Each row of a before or after table is a point. One or more steps were done to the points. Then noise was added and the rows were shuffled. The steps act on how far a point lies along the listed directions, d1 being the first. Write out the steps. A step turns or swaps two directions, mirrors them in a line or flattens them onto one, adds a multiple of one to another, or multiplies one. Angles are multiples of 10 degrees, from the lower direction toward the higher: turns from -170 to 170, lines from 10 to 170 but not 90. Use the fewest steps. Two steps may share a direction if one is a turn and the other turns, adds or multiplies; they go together, in the order done. Otherwise the lowest direction goes first.
In the rows, zero is written as 128.

Directions:
(1): [174 148 153]
(2): [134 166  87]
(3): [160  92  99]
Before (12 x 3):
[[ 81 128  96]
 [ 87 101 136]
 [102  85 153]
 [149 144 104]
 [172 150 124]
 [156 123 107]
 [129 133 139]
 [126 107 138]
 [100  74 162]
 [ 95 180 106]
 [119 144 111]
 [125 135 130]]
After:
[[140 173  77]
 [107 142 135]
 [129 134 159]
 [140 127  99]
 [139 169  91]
 [136 185 127]
 [ 80 193 235]
 [172  57  93]
 [148  79 129]
 [115 140 142]
 [121  68 119]
 [156 169 168]]
Steps: turn d1 and d2 by -160 degrees; multiply d3 by 3

Directions:
(1): [115  88  95 164]
(2): [ 65 129 138 116]
(3): [129 124  83  82]
Before, 8 rows:
[[190 126 106 125]
 [131 149 159 121]
 [135 127 109 158]
 [176 130  96 163]
 [ 89 161 120  57]
 [ 94 140 169 118]
 [125 165 130  45]
 [161 155 144 104]]
After, 8 rows:
[[ 90 153 125  48]
 [123 174 124  51]
 [135 129 106 158]
 [108 108  88 175]
 [104 143 155 124]
 [134 151 174 111]
 [ 81 131 133 113]
 [ 83  92  93 140]]
Steps: mirror d1 and d2 in the line at 150 degrees

Directions:
(1): [155 125 121 180  74 171 116 128]
(2): [104 103 145 156  97  69 122  87]
(3): [189  80 114 100 125 122 153 102]
Before:
[[137 113 118  81 181 109 154 131]
 [ 79 171 129 199 111 164  79 166]
 [ 50 170 153 175 104 116  90 119]
 [118 125 141  89 167 119 138 136]
 [100 117 162 115 156  72 129 123]
 [ 96 151 155 189  72 122  89 123]
 [106 152 131 198  98 163 107 144]
 [ 99 153 121 164 105 143 105 132]]
After, 8 rows:
[[108 152 131 195  99 161 108 145]
 [ 39 171 156 155 125  99  94 119]
 [142 111 115  88 172 117 151 131]
 [123 127 140  97 162 125 135 136]
 [ 87 152 159 169  94 104  94 124]
 [ 97 152 122 161 110 140 106 133]
 [ 91 117 163  99 173  58 133 124]
 [ 80 172 127 202 107 165  78 166]]
Steps: add -0.7 times d2 to d1

Directions:
(1): [141 159 121 136 162  56 101 133  95]
(2): [128  97  91 150 153 165  68 109 102]
Before, 8 rows:
[[126 148 169  99  83 133 217 157 167]
 [131  87 110 144 121 175  78  99 118]
 [116  85 153 114 110 180 163 108 170]
 [132  69 101 134 109 229  97 101 155]
 [154 179 130 114 153  67 135 143 114]
 [116 105 123 105  83 194 171 135 154]
 [136 142 143 123  96 146 172 136 162]
 [130 128 114 138 150  92 120 137 118]]
After:
[[145 159 150 123 126  50 125 129 116]
 [124 128 176 104 115 108 191 124 168]
 [123 148 146  92  86 119 198 151 152]
 [137 106  90 136 148 190  89 115 116]
 [136 133 138 128  94 162 164 132 161]
 [126 106 103 144 147 129 107 126 119]
 [119 105 147 110  80 207 190 140 169]
 [153 185 164 104 115  35 169 149 149]]
Steps: mirror d1 and d2 in the line at 40 degrees

Directions:
(1): [156  81  95 118 129 143 176 155 135 134 179  80]
(2): [128 118 103 158  78 158 143 124 163 104 152 198]
(3): [207 142 149  89 137 114 161  95 151 145 116 156]
(4): [144 172 175 159 108 115 111 173 162 161 172 114]
Before:
[[111 179 139 195  68 125 110 151 164 104 160 202]
 [128 122 119 116 155 134 150 134 103 140 115  63]
 [142 122 137 100 121 126 131  97 123 123 101 145]
 [161 120 129  88 137 130 155 137 155 136 159 105]
 [134 134 103 147  88 169 144 131 179 102 150 190]
 [134  96  84  85 144 122 165  74 129 102 100 135]
 [ 99 129 125 163  89 137 111 138 145 123 127 162]
 [171  81 120  93 152 141 171 134 127 143 145 106]
 [148  76  77 105 119 148 160 100 143  83 140 159]]
After:
[[116  71  37 106 117 187 167  65 132  58  87 210]
 [137  99  86  81 149 122 168  69 127 101  95 142]
 [136 162 163 142 139 122 130 168 130 166 146  55]
 [168 133 143  91 134 125 148 138 158 143 156 112]
 [139  44  46  79 135 157 169  60 116  57  96 177]
 [150 118 141  96 125 122 140  95 125 126 104 147]
 [ 89 111  67 152  93 148 138  98 117  59 106 212]
 [ 84  93  88 141 100 149 125 112 118  99 101 164]
 [177 104 139 100 147 134 160 135 136 152 144 111]]
Steps: multiply d1 by 0.7; add -1.5 times d2 to d4; multiply d3 by 1.3
